Each row of a before or after table is a point. The points were changed in one or more steps. Then noise was added and the rows were shuffled. The steps act on columns, c1 being the first. Name the steps. A step turns or swaps two columns, mirrors them in a line or flattens them onto one, adds a multiple of one to another, or multiplies or shifts one. Angles are multiples of 10 degrees, from the lower column toward the higher: turns from -170 to 170, lines from 10 to 170 but not 90. Use the fewest steps. Two steps may share a column if one is a turn and the other turns, adds or multiplies; they go together, in the order done. Otherwise the lowest column goes first.
(in the rows, 128 means zero)

Before (11 x 2)
[[105 247]
 [143 166]
 [181  83]
 [144 113]
 [129 121]
 [102 145]
 [168  84]
 [106 145]
 [159 100]
 [145  83]
 [114  83]]
After (11 x 2)
[[204 113]
 [166 145]
 [202 166]
 [174  82]
 [241  82]
 [188 122]
 [165 247]
 [205  84]
 [218 100]
 [162 145]
 [227  83]]
Steps: shift c1 by 60

Before (14 x 4)
[[153 122  56 162]
 [ 28 117 113 124]
 [ 10 108 140  86]
 [153 102  51 172]
 [126 183  56 109]
 [162 171 142 172]
 [113 113 140  78]
 [ 98 118 143 161]
 [152 140 128 138]
 [156 113 140 179]
 [152 116  63 177]
 [171 144 134 181]
 [163  99 138 142]
 [121 109  94 166]]
After (14 x 4)
[[104 168 136 180]
 [ 82 129 137 143]
 [106 142  56 161]
 [ 90 123  50 169]
 [147 104 143 160]
 [122 110  95 165]
 [165 171  59 113]
 [131 105 142  78]
 [208  38 140  87]
 [102 132  64 179]
 [130 181 142 172]
 [ 97 135 142 179]
 [198  56 114 125]
 [118 155 129 138]]
Steps: mirror c1 and c2 in the line at 70 degrees

Before (14 x 9)
[[ 97  80 145 172 172  91 141 167 171]
 [112 161 174 143 113 179  61  98 148]
 [122  73 195  75 125 101 153 102 169]
 [106  73 142 149  97 119  89 153 177]
 [165  73 175  85 109  86  75 159  98]
 [164  96 183 178 132 104 129  94 165]
 [130 193 175 172 167  69  69 174 134]
 [110 176  83 114 186 123  97 100 104]
 [128 163  88 161 190  84 114 169  95]
 [155 177  87  81  80 161 103 186 116]
 [200  78 130 120 103 142  51 159 169]
 [145 170 132 164  80 172 109 106  63]
 [ 88 175 117 160 145  94  36 189 101]
 [123 143 191 108 125 174  45 178  65]]
After (14 x 9)
[[ 96 171 117 170 169  91 143 149  76]
 [162 185 125  85 108  85  74 131 151]
 [125 100 101 163 187  87 112 179 169]
 [163 152 155 176 134 105 130  80  83]
 [200 166 117 120 103 143  51 152  82]
 [155  81  93  81  82 162 101 188 150]
 [121 124 120 109 125 173  44 135 195]
 [146  98 136 161  79 173 108 111 201]
 [ 85  85  98 155 141  91  35 178 161]
 [104 174 121 148  99 121  86 139  70]
 [123 173 158  77 126  97 151  77  79]
 [116  92 155 141 112 180  59  83 115]
 [128  63 122 173 168  71  69 142 132]
 [114  84 128 111 188 126 101 131 162]]
Steps: turn c2 and c9 by 170 degrees; flatten c3 and c8 onto the line at 120 degrees

Before (14 x 14)
[[149 105 172  77 151 163  92 104  94 183 212 100 132 212]
 [164 147 137 134 140 183  98 148 104 118 155  62 209 113]
 [ 46  91 125  82 117 186  93 158 119  93 102 188  96 177]
 [128 105 164 176  94 145 155 161  87  92  79 154 127 226]
 [122 131 128 120 188 195 110  97 103  95 159 143 117 152]
 [141 131 121  90  99 146 107 121  98 149 130 196  79 160]
 [201 131 183 105 183 142 100 146  97 137 153 205 149 183]
 [115 203 120 100 138 125 199 149 116  93 156  91 161 117]
 [222 192 141  66 160 101  28  90 169  65 173 106 137 132]
 [ 81 182 156 134 156 129 125 126 143 119 113 142 163 105]
 [ 97 119  86  81 128 147 142 118 144 132  94  62 156 176]
 [169  94 124 134  96 110 120 102 189  73 147 146 166 225]
 [130 148 213  65 122 172 173 127 158 184 112 125 139 123]
 [212 160 141 168 134 163 100 161 143 120 162 114 167 231]]
After (14 x 14)
[[ 74  84 144 107  45  68  24 157 171  65 175 158 135 171]
 [ 75 216 125 108 125 134 120 114 191  72 148 158 168 183]
 [184 188 124 188 191  77  92  65 121  92 103 109  96 140]
 [ 99 148 123 146 146  91 108  64  97 146 129 147  77 155]
 [107 162 184 141  36 106 102  48  98 138 153 125 148 172]
 [183  74 151 127 137 133 123 115 142 121 111 134 161 144]
 [146  62 117 125 132 101 198 160 114  92 154  96 160 171]
 [ 66 168 139 164  68 166 103 138 141 119 163  91 164 227]
 [150 169  86 144 149  77 143 194 142 135  95 125 159 159]
 [108 106 140 184  97 135  96 190 105 117 154  95 207 130]
 [130 203 172 162  96  78  95 163  97 181 210 149 131 178]
 [107 206 167 143 155 175 153  93  88  90  80  99 125 190]
 [121 111 215 170 129  64 169 131 160 186 113 127 137 139]
 [171 140 127 196  86 122 108 121 105  97 157 162 119 153]]
Steps: turn c1 and c5 by -140 degrees; mirror c2 and c14 in the line at 70 degrees; swap c4 and c6; mirror c8 and c12 in the line at 130 degrees

Before (13 x 20)
[[172 117 136 182 128 107 127  37 211 167  73 134 221 129 159 147 201 181
  100  94]
 [127 146 198 108 135 156 134 137 122 129 157 112 111 108 149  78 154 156
  103 111]
 [197 120  90  74  45 158 132 118 200 185  57 103 128 171  46  91 189 119
  151 145]
 [118 136 126 158 129  85 110  70 194 212 129 138 199 105 153 175 145 170
  158  70]
 [109 150 169 150 122 184  86 110 137 108 158  87 104 146 136 114 180 145
  153 165]
 [166 137 176 170 162  92 131 121 149 101 140 170 149 109 138 149 183 147
  140 169]
 [ 93 119 118  55 106 173 145  88 144 143 104  59  94 145 105  41 129  82
  147 190]
 [126  94 155  99 103 182 154 134 161 111 165  83 108 202  98 102 122 111
  121 180]
 [143 131  63 171  81  97 166  28 185 216  81 143 127 132 100 152 226 147
   78  78]
 [ 99 103 138  93 189 173 109 156 126 127 119  61 110 178 124  81 137  99
  160 121]
 [106  88 173 118 117 126 121 136 160 133 113  66  82 128 157 127 164 145
  124 158]
 [218 132  76  71  87 118 103  62 182 147  89  78 116 174  63 122 148 137
  112 142]
 [134 125 113 149 116 180 150 147 134 107 127  96  88 126 164  89 124 156
  136 162]]
After (13 x 20)
[[197 122  89  73  45  95 133 123 201 186  46 149 132 170  59  90 189 117
  151 145]
 [141 130  64 174  82 161 166  30 187 216 101 118 157 134  79 151 226 145
   78  82]
 [134 126 112 153 115  73 151 147 138 104 162 154  84 126 127  86 124 158
  136 159]
 [128 149 196 106 133  98 135 139 124 132 150 139 109 111 159  79 153 153
  102 109]
 [105  85 176 119 118 120 116 138 161 134 152 187  79 128 113 129 166 144
  126 160]
 [127  95 154  99 102  70 156 134 162 111 102 162 107 202 165 100 121 109
  122 179]
 [117 140 126 156 127 173 114  70 194 212 154 122 219 104 129 175 144 167
  156  67]
 [112 151 171 152 124  66  84 111 136 106 138 161 108 144 161 116 181 146
  155 167]
 [ 94 118 117  55 108  69 146  86 144 141 108 185 105 146 105  38 128  82
  144 190]
 [166 138 176 168 164 169 132 121 148 102 139  95 149 108 140 147 181 144
  139 172]
 [ 99 102 137  92 187  71 107 155 126 125 123 186 102 177 118  82 136 100
  161 122]
 [217 132  77  73  84 125 103  60 182 150  62 177 138 171  93 120 149 140
  111 137]
 [172 118 135 183 127 151 125  37 210 165 159 128 246 130  74 147 200 183
  101  95]]
Steps: turn c6 and c12 by -170 degrees; add -0.3 times c8 to c13; swap c11 and c15

Before (12 x 48)
[[138 134 129 115  92 135 125 175 133 156 135  73 101 147 162 200  76 128
   84  98 116  63 142 128 145 174 124 169 184 204 158 119 160 196 189  80
  142 101 133 167 210 159  35  98 175 125 102 130]
 [131 124 152  67  87  86  84 129 116 199 139 164 193 125 198 179 170 199
  165 119  92 161  80 162 143 134 140 137  80 198 119 141 133 123  49  98
  120 127 105 179 103 114 221 120 107 126 121 110]
 [104 109 161 131 142 128 101 104 174 181 126 171 159  99 174 161 121 143
  139 137 111 178 128 120 130 146 198  93  78 204  98 122 154 152  58 107
  118  90 129 165 122 112 137 121 163 128 115  90]
 [211 135  88 107 162  85 161 209  88  85 122 105 162 142 116 105  67  64
  122 127 175  95  94 151 169 164  37 150 145  67 109 214 114 125 113 209
  106 114 134  70  40  95  28 159 112  61 144 197]
 [138 143 136 118 118 181 129 111 119 143 124 170 154 118 168 192 205 152
  155 117 129 113 116 133 118 153 155 162  72 142 129 163 133 148  53 137
   57 157 104 160 117  86 206 119 132 162 135 107]
 [144 142 133  98 135 141  95 195 113 167 120 187 206 110 172 119 153 129
  178 167 161 161 169 157 128  91 116 131  66 115 124 182 120 134  52  96
  127  83  93 197  85  77 188  77 113 173 129  84]
 [155 160 165 110  74 151 128 198 135 162 119 191 222  84 180 174 178 145
  191 131 136 182 124 137 101 174 115 120  82 139 162 114 182 119  73  82
  124 149 131 147 106  82 148 102 121 115 157 104]
 [104 146 140  93 122 127 103 148 133 200 146  95 110  90 157 151 100 161
   94 123  77  61 124 175  65 159 177 147 128 181 163 131 168 155 185 124
  157 100 179 106 154 187  55  96 131 100 143 147]
 [217 147 100 112 151  78 169 185 102 159 177 111 161  71 138 109  67  78
  160  69 167  82 151 150 194 212  55 176 142 115 146 186 111 121 141 216
   87  77 159  93  23 130  45 161  58 124  90 175]
 [ 82 112 150 122 119 119 110 201 131 182 159 170 121 158 224 183 145 122
  123 137  86 154 134 178  94 144 120 141 100 152 140 113 160 111  69 115
   85 123  93 132 129  88 142  92 115 157 135  67]
 [196 141 102 128 200  74  84 169 108  63 151 121 139 135  75 142  46  89
  160 102 179 126 153 159 184 212  52 130 165  53 126 163  93 122 145 207
  113  83 156 126  35 106  83 140  97 126 183 198]
 [120 160 187  73 114 112 147 116 131 184 138  96 128 129 160 168  91 165
   65 137 130  46 130 147 155 167 180 188 175 169 161  61 181 136 149 154
   95  62 133 173 179 191  30 130 155 116 125 178]]
After (12 x 48)
[[215 147  99 110 151  79 171 183 102 157 177 112 163  71 138 141  65  77
  162  69 168  83 155 150 195 210  55 177 140 147 148 187 112 121 144 216
   88  78 160  95  23 130  43 128  61 124  90 175]
 [ 82 113 151 122 117 118 108 200 130 183 160 171 124 157 223  86 145 120
  125 137  86 154 121 179  93 144 121 139 100  88 138 112 158 112  71 116
   84 124  93 131 127  86 140 129 116 157 134  68]
 [106 144 140  93 123 125 104 147 136 199 148  96 109  90 156 124 103 162
   92 124  77  63 120 173  66 158 175 146 128  70 163 133 169 152 184 126
  158 100 181 107 154 186  56 129 130 103 143 147]
 [143 142 132  98 134 143  94 195 111 167 116 188 208 110 172 132 149 129
  182 166 161 161 171 157 128  93 116 130  67 142 124 182 118 135  51  97
  128  85  95 196  86  77 190 128 113 175 128  83]
 [138 136 129 114  93 135 128 176 133 156 135  74 102 145 163  85  73 128
   83  97 117  65 128 130 145 175 124 168 185  33 158 120 160 194 188  81
  144 100 133 167 212 162  36 126 175 125 100 132]
 [139 144 135 117 117 181 129 111 119 143 126 167 154 119 167  72 206 153
  155 116 128 113  99 134 118 153 156 160  72  95 131 163 133 146  52 137
   54 159 102 162 117  87 205 127 133 162 135 106]
 [194 141 101 129 199  76  83 169 108  64 153 119 141 135  76  91  44  92
  159 105 178 126 142 159 183 213  53 131 164 194 126 162  91 121 144 204
  113  85 158 127  35 105  83 127  98 130 184 198]
 [211 136  86 110 160  87 163 211  85  87 123 106 167 143 116 129  67  64
  119 126 174  96  96 151 169 165  38 150 147 194 108 214 114 127 113 209
  105 114 135  69  40  96  29 128 110  60 145 199]
 [134 124 150  68  88  84  84 131 114 199 139 164 192 125 198 106 170 198
  164 119  92 162  75 163 142 133 139 137  80  46 122 141 135 122  49  96
  122 128 105 179 100 113 220 128 105 128 119 111]
 [155 159 165 111  76 150 129 199 135 164 117 193 223  82 179  89 180 145
  191 130 138 182 110 138 101 174 115 121  81 104 162 113 185 119  74  82
  126 147 132 149 106  83 144 127 121 114 158 105]
 [105 108 161 129 141 129 102 102 172 183 125 172 157 101 175 123 120 144
  139 138 112 179 129 118 130 144 197  92  78  46  99 122 156 153  59 105
  118  92 128 167 122 109 137 129 163 131 115  90]
 [122 159 187  72 116 112 148 119 129 184 136  95 127 130 160 105  93 164
   65 137 129  48 121 144 156 166 181 189 175  76 157  62 181 136 148 154
   95  60 131 175 178 191  31 129 155 117 125 179]]
Steps: turn c16 and c30 by -160 degrees; add 0.3 times c16 to c23; multiply c44 by 0

Before (8 x 64)
[[ 77  99 120 114 160 126 118 126 114 177 134  99 194 123  95 125 149  94
  155 188 135 151 162 171 185 155 154 119 190 113 148 162  54 128 214 147
   92 143 131 150 164 135 129 133 137 197 110  72 196 141 167 235 159 120
   79 161 138 120 124 101 108 166  55 131]
 [ 39  84 143 129 190 103  85  80 128 117 145 135 159  95 122 119 113  88
  114 165 127 113 180 152 191 126 110 138 176 123 171 150  55  83 180 121
   82 146 145 176 132 112 124 193 132 169 102  56 178  94 147 180 152  95
   92 169 110 126 129 129  83 111  61  97]
 [115 102 113  80 189 134 100 207 109 215 134 233 161 174 158 147 216  60
  147 173 169 159 178 174 170 167 218 191  72  77  62 188  81 196 113 171
  108 161 140 152  95 106 140 112  66 121 157  81 210 202 106 176 100 197
   23 195  83  58 190  60 128 215 187 183]
 [ 66 164 112 126  68 103 170 180 105  91  55 121 144 118  84 135  98 141
  142  93 152  75 134 142  92  66 167 122 101 142 125  82 102 182  92 113
  152  97 128  58 107 163 184  75 114 106 152 174 115 149 175  99 114 135
  123 101 140 135 111 129  81 116  78 109]
 [ 59 126 116  87 201 130 108 106 122 149 137 134 122  99 151 118 166  52
  140 183 117 190 174 163 119 122 110 104 138 106 184 136 110 147 181 158
   79 164 131 124 178 136 131 109 177 197 123  94 173 110 180 181 158  95
  123 154  66 118  94 164  90 124  65 113]
 [118 184 192 128  47  85 112 159  74  78  81 141 125 189 102 120 151 157
  119 107 223  50 104  90  73  74 151 113 115 197  93 137 160 170  63 219
  132  49 122 141  75 152 198  55 120 105 110 185 121 183 112  83  81 172
  126 117 188 104 136 169 119 120 117 161]
 [ 53 204 106  93 150 136 184 127 116  97 119 114 112  90  80 105 119 119
   96 119 100 118 149 157 126  80 146 117 149 105 115 101 100 102 154 136
  137 101 171 126 104 179 150  90 128 157 121 166 139 113 216 155 118 140
  202 120 149  99  57 160 106 119  88 128]
 [ 67 200  80  78  84 136 185 156  59 126 100  83 120 113 109 121  77 144
  154  83 141  64  88  91  68  79 128 113 107 130  94 125 149 127  99 160
  145  31 127  79 102 147 176 107  58  92  98 144 113 172 154 116 123 121
  134  87 162 101 159 136 118 121  93 163]]
After (8 x 64)
[[119 185 192 130 182  86 112  61  74  78  81 141 126 187 102 120 151 158
  117 219 224  51 105  89  73 118 151 114 115 198  93 137 159 170  64 107
  133  50 122 140  76 152 199  55 119 105 111 186 121 184 113  82  81 172
  126  75 187 104 135 166 120 120 118 162]
 [ 65 165 114 126 155 103 170  52 105  91  54 120 145 117  84 134  98 142
  141 114 152  76 133 144  92 101 166 121  98 143 125  82 102 184  93  92
  152  97 129  57 108 163 184  77 115 105 152 174 115 150 175  99 115 136
  125  66 142 135 111 129  81 115  79 109]
 [ 68 202  81  77 153 136 186  82  59 125  99  85 122 115 108 121  78 144
  152 160 141  64  88  90  68  88 129 115 106 130  95 126 149 127  98  84
  144  31 126  79 103 147 176 105  58  93  99 144 114 174 154 115 123 121
  134  78 163 101 159 135 117 121  94 163]
 [115 102 114  79  37 136 101  90 109 215 134 232 160 174 157 146 216  61
  147 172 171 160 178 175 170 196 219 190  72  76  63 187  81 197 113 174
  108 160 141 152  96 107 141 112  67 121 157  80 210 202 106 176 100 196
   22 167  83  58 188  61 129 215 187 183]
 [ 76  99 120 114 102 127 117 145 113 177 134 100 194 124  95 125 150  92
  154 146 135 152 162 170 185 161 154 120 192 113 147 162  54 129 214 188
   92 143 131 150 164 135 130 133 137 196 110  71 196 140 168 235 158 121
   81 156 138 119 123 101 108 165  55 130]
 [ 54 204 107  93 110 137 184 139 115  98 117 114 112  91  82 106 122 119
   95 137 100 118 148 156 126 119 147 116 148 105 115 101 100 101 154 120
  137 103 172 126 104 178 150  90 129 156 121 167 139 113 215 155 119 140
  202  81 150 101  58 161 105 120  87 129]
 [ 38  84 143 129  99 103  86 201 128 117 144 136 158  96 123 120 114  87
  115 123 127 112 181 152 192 170 111 139 176 124 171 150  55  83 179 167
   82 147 146 176 132 112 124 194 132 169 102  56 179  93 147 179 152  95
   92 125 109 126 128 130  83 111  61  96]
 [ 59 126 116  87  78 130 107 184 122 148 137 134 123 100 150 118 166  52
  139 159 117 191 175 163 119 154 109 103 138 106 185 135 112 148 182 183
   79 165 131 124 179 136 130 109 178 197 123  94 174 111 179 181 157  95
  124 123  65 119  93 163  89 122  66 113]]
Steps: turn c5 and c8 by 150 degrees; swap c20 and c36; swap c26 and c56

Before (8 x 64)
[[ 40 123 100 143 140 127 179 116 101 174 115 138  86 147 135 122 162 148
   99 168 158 117  87 188 116  92 144 120 143  64 115  58  79 106 102  77
   82  85 109 144 116 141 113 117 157 112 130  82  79 137 110 170 171 126
  166 151 157  72 108 124 142 160 175 109]
 [ 25 108 122 143 137  92 103 159  94 149 110 104 116 127 136 142 119 160
  160 106  75 151  93 153 131 122 178  99 101 105 129  97  95  77 110  85
  181  74  30 122  94 113 134 143  91 144 122 171  88 111  77 106 174  83
  118  75 147 172  83 119 131 114 129  78]
 [120  94  83 107 101 121 160 100 155 111 160  85  88 139 137 142 147 112
   54 184 188 171 178 108 147 102  86 174  97 123  97 128 141 185 135 131
   90 159 148 101 180 198  71  98 159 120 123 113 157 106 114 140  84 151
  184 157  51 134 135 178 159 204 125 157]
 [ 20 121 125 146 173  84 198 152 133 180 116 103 119  82 126 145 127 164
  151 124 106 125 106 155 118 113 169 108 123 121 158  89  87  70  86 134
  147  82 123 137 111 111 180 149  82 112  99 141 105 108  76 138 125 129
  112 132 180 174 115  98 133 125 144  98]
 [ 99 135 110 142 126 140 100  68 167  84 185 104  97 171 170 179  99 125
   50 166 150 182 175  55 117 143 135 182 167 159 148 157 129 179 122 120
   86 141 157 110 224 138 105  94 177 148  96 164 135  92 159  93  62 122
  172 164  80 107 198 186 185 151 117 153]
 [113  88 120  87 134 144 188  86 177 109 120 152  71 131 120 145 153 114
   82 197 189 139 111 109 101 113  63 122 165  82  84 123 132 102  88  95
   92 139 120 140 196 157  89  62 138  90 182  73 109 120 111 126  84 169
  195 161 122 103 157 151 120 141 118 138]
 [ 39 141 131 122 198 110 103 155 115 162  71  81 148  86 157 124 104 156
  140  88 106 140  75 166 159 108 164  82 106 129 132 106  82 105  82  60
  188 117 102 127 133 111 174 166 105 131 105 144 104 123  88 140 186 104
   98  92 202 148  89 107 132  93 126  92]
 [109 107  80 160 122 103 107 131 149  60 204  97 126 143 198 142  93  72
  106 117 130 213 133 121 177 161 189 177 162 163  99 184 144 161 176 156
  166 113 176  93 178 172 109 131 185 159 158 169 114 121 116  68  68  80
  125 103  67 147 144 142 135 100  90 145]]
After (8 x 64)
[[ 38 141 126 122 200 110 101 155 115 162  72  81 148  85 158 126 103 155
  140  85 105 139  73 165 161 109 165  81 105 128 132 120  84 156  82  60
  188 118 102 128 135 131 173 166 104 131 105 114 103 122  88 139 188 105
   98  45 203 148  89 107 131  94 128  91]
 [114  88 140  89 133 142 189  86 177 110 121 153  70 131 122 145 153 115
   82 199 188 138 113 109 102 114  63 123 166  81  85 112 133 134  89  96
   93 138 120 138 196  93  89  62 141  91 181 182 109 118 111 125  85 170
  195 185 124 103 157 153 122 142 123 138]
 [108 109  68 159 123 102 108 131 149  61 205  97 125 145 198 142  92  72
  108 116 128 212 132 122 177 163 187 177 163 163  99 188 143  86 176 155
  166 114 178  94 177  99 108 132 184 158 157 106 113 122 117  68  70  82
  126 120  65 147 144 141 136 100 113 145]
 [ 24 108 109 143 137  92 103 158  95 150 111 104 115 127 136 142 121 159
  161 105  76 151  91 154 130 122 177 100 102 104 129 116  96 182 110  87
  182  74  31 124  94 116 137 143  91 143 123  91  87 111  75 104 175  83
  118   7 148 173  83 120 131 115 127  79]
 [100 135  97 142 126 142  99  69 168  84 185 103  97 171 171 179 101 124
   50 165 153 181 175  56 116 143 136 182 167 159 147 143 128  84 122 120
   85 140 158 110 223 142 105  95 176 150  95  99 134  92 158  92  62 122
  171 215  82 107 197 187 187 151 123 153]
 [119  94  90 106 101 121 160 102 154 111 160  86  89 141 137 141 147 112
   54 183 187 173 178 108 148 102  86 173  95 124  96 118 142  50 134 131
   89 159 147 102 179  91  72  99 156 122 122 157 155 106 115 140  84 152
  184 182  51 133 133 178 157 203 128 156]
 [ 40 124 120 144 140 128 180 117 101 175 115 139  85 147 135 122 163 149
   99 169 158 116  87 188 115  91 144 119 142  65 116  53  80 136 101  78
   81  86 109 144 115 107 112 118 157 112 130 180  80 138 110 171 172 126
  166 125 157  74 107 124 139 160 145 109]
 [ 21 120 119 146 173  85 197 152 132 179 116 103 119  82 126 146 128 167
  151 124 107 124 106 154 118 114 169 109 123 121 159  91  87 186  85 134
  146  81 123 137 111 113 178 148  81 113 100 117 104 108  76 138 124 130
  112 110 180 174 114  98 133 125 134  96]]
Steps: mirror c3 and c48 in the line at 170 degrees; turn c32 and c56 by 20 degrees; multiply c56 by 2; add 0.3 times c40 to c34; turn c34 and c42 by 150 degrees; multiply c63 by 0.4
